Each row of a before or after table is a point. The points were changed in one or more steps. Then noise was added and the rows were shuffled. The steps act on how far a point lies along the listed directions, d1 being the first. Write out the steps. A step turns or swaps two directions, mirrors them in a line or flattens them onto one, adds a multiple of one to another, or multiplies one. Angles are multiples of 10 degrees, from the lower direction toward the higher: turns from -170 to 170, lines from 10 to 170 but not 90. Use the fewest steps. Two steps may share a direction if one is a turn and the other turns, adds or multiplies; they go together, in the order done. Otherwise the lowest direction goes first.
(in the rows, 128 means zero)

Directions:
(1): [161  77]
(2): [77 95]
Before (12 x 2):
[[105 187]
 [110 179]
 [110 151]
 [195 145]
 [ 72 156]
 [158  89]
 [ 68 139]
 [199 137]
 [194 138]
 [ 49 132]
 [121 108]
 [168 141]]
After:
[[ 65 134]
 [ 85 172]
 [150 141]
 [103 207]
 [101 182]
 [ 73 133]
 [173 113]
 [128  59]
 [130  83]
 [140  57]
 [100 140]
 [132  61]]
Steps: mirror d1 and d2 in the line at 160 degrees

Directions:
(1): [142  87  67]
(2): [ 60  97 133]
(3): [100 182  85]
Before, 11 rows:
[[106 151 134]
 [ 77 124  81]
 [131 117 131]
 [190 179  43]
 [207 172 105]
 [184 172  64]
 [114 120 135]
 [188 185  95]
 [174 181  83]
 [118 163 134]
 [ 83  92 149]]
After (11 x 3):
[[109  49 170]
 [102   7 119]
 [108  31 129]
 [139 130 122]
 [130 144 125]
 [ 99 137 157]
 [ 84 129  67]
 [133 184 102]
 [101  51 146]
 [136  44 175]
 [100 150 142]]
Steps: multiply d1 by 1.3; mirror d2 and d3 in the line at 50 degrees

Directions:
(1): [162 132  58  89]
(2): [176  61 133 154]
(3): [ 82 110  77 177]
(4): [171 180 122 182]
Before:
[[ 75 102 135 153]
 [219 132 142 106]
 [138 188 119 140]
 [ 89 180 143 133]
 [111 102 153 193]
 [140  85 130 161]
 [110  97 139 180]
 [186 213 182 110]
 [170  66  93 158]
 [159 124 169 145]
 [ 42 109 131 131]
 [156 224  77 126]
 [ 48 149  94 137]]
After:
[[120 171 119 120]
 [133 198  80  97]
 [167  65  90 157]
 [106  94 155 188]
 [110  96 139 177]
 [ 54 156  93 145]
 [167 188 185  87]
 [213 122 144  94]
 [ 57 129 128 153]
 [141  85 132 162]
 [ 86 173 142 128]
 [152 113 169 136]
 [ 84 113 133 163]]
Steps: multiply d4 by 0.4

Directions:
(1): [156  90  65 140 204 151 150 171]
(2): [206 149  72 141 107  86 122  74]
(3): [ 89  95 102 212 113 118  63 127]
(4): [ 76 197 108 132 195 125 124  77]
(5): [123  73 165 169 147 112 196  67]
(6): [162 106 151 114 145 212  77  76]
Before (14 x 8):
[[ 92 150  89 173  88   7 173 164]
 [157  99 144 151  82 152  82 140]
 [108 128 187 121 124 174 160 117]
 [136 140 136 136 124 128  84 100]
 [199 106 126  89  64 139  79 153]
 [139 129 139 126  97 109 180  95]
 [102 167 114 129 111 131  96 142]
 [123 142  88 163 123 107  88 128]
 [102 160  81 143 113  87 101 160]
 [139 116  91 118 203 197  99 203]
 [142  91 138 113 115 141 170  79]
 [157 178 125  95 105 147  88 107]
 [138 180 112 105 114 150  97 126]
 [127 163 140 112 133 172  76 142]]
After, 14 rows:
[[107 101 124 184 139 105 133 101]
 [149 130 138 146 128 127 158  55]
 [194  43 171 132  88 125 155  87]
 [101 119 146  85 115 176 129 148]
 [126 142 113 157 114 103 133  87]
 [150 118 167 138 126 130 156  49]
 [122 118 160 146 135 130 107  84]
 [144 186 132  90  96 169  95 153]
 [ 52 132 125 170 102  22 187 182]
 [ 91 135 162 100 106 144 159 150]
 [158  88 153 163  85 146 101 118]
 [215 115  50 144 188 148 121 124]
 [106 116 103 176 121  66 154 101]
 [177 148 123 142 129 137 110  68]]
Steps: turn d2 and d5 by 120 degrees; multiply d5 by 1.3

Directions:
(1): [105 141  40 148  64 121 183 148 148]
(2): [ 87  56 156  74 125 146 154 193 163]
(3): [ 90  92  54  99 166 100  70 131  80]
(4): [131 146 116 175 131 214  85 196 111]
(5): [ 31 203 149 116 159 133 148 127 121]
Before:
[[109  83  96 127 100 176 130 221 142]
 [162 132 130 121 102 100 142 122 146]
 [ 77 135 118 114 140 153 165 151 120]
 [145 118 119 154 109 181 150 198 129]
 [ 98 124 141 128  88 160 204 178 183]
 [ 95 126 138  99 162 101 125 144 122]
 [186 143 200 153 127 167 112 145 123]
 [107 137 123 159  93 199 129 224 132]]
After (8 x 9):
[[139  66 149  79 125  88 175 133 143]
 [124 194 137 138 133 119 120 117 119]
 [104  34 126  55 115  80 161 156 158]
 [136  47 118 101 124 161 145 177 132]
 [125  63 166  98 128 151 151 176 163]
 [148   6 156  56  94  81 164 161 166]
 [126 106 117 127 134 139 123 185 131]
 [168 137 208 118 117 107 159 101 144]]
Steps: flatten d1 and d3 onto the line at 60 degrees; turn d4 and d5 by -140 degrees; add -1 times d5 to d2

Directions:
(1): [208 161  64  62 107 146 107 119 149 184 121]
(2): [128  62 134 128 133  98 147 185 230 161 111]
(3): [107  99 152  68 221 110 115  86 103 164  78]
(4): [166 128  67 157 223 137 151 125 150  76 170]
Before (8 x 11):
[[154 208  65 141 103 173 128  85  82  99 165]
 [ 76 104 170 187 164 122 148 147 138  90 138]
 [ 86 170 114 142 108 124 112 130  95 119 156]
 [225 204  45 148 144 164 133  92  75 102 182]
 [141 182  87 144  66 154 124 154 106 104 164]
 [159 218 156 112  74 156 112  81  16 108 127]
 [169 110  91  66 248 138 132  92 142 132 121]
 [ 40 177 194 125 110 144 108  81  31  89 100]]
After, 8 rows:
[[111 183  93 120 110 138 112 128 106 133 155]
 [ 83 189 127 174 102 165 140  94  58  64 161]
 [167 219  78  55 137 168  91  69  72 135 115]
 [124 175 101 173  79 150 137 161 105  81 169]
 [136 144 139  87  63 135 108 138 143 189  99]
 [179 217 114 136 147 158 136  80  36  67 161]
 [ 47  77 218 107 185 110 138 102 103 121  87]
 [ 80 149 185 216  98 123 144 102  23  68 165]]
Steps: turn d1 and d4 by 140 degrees
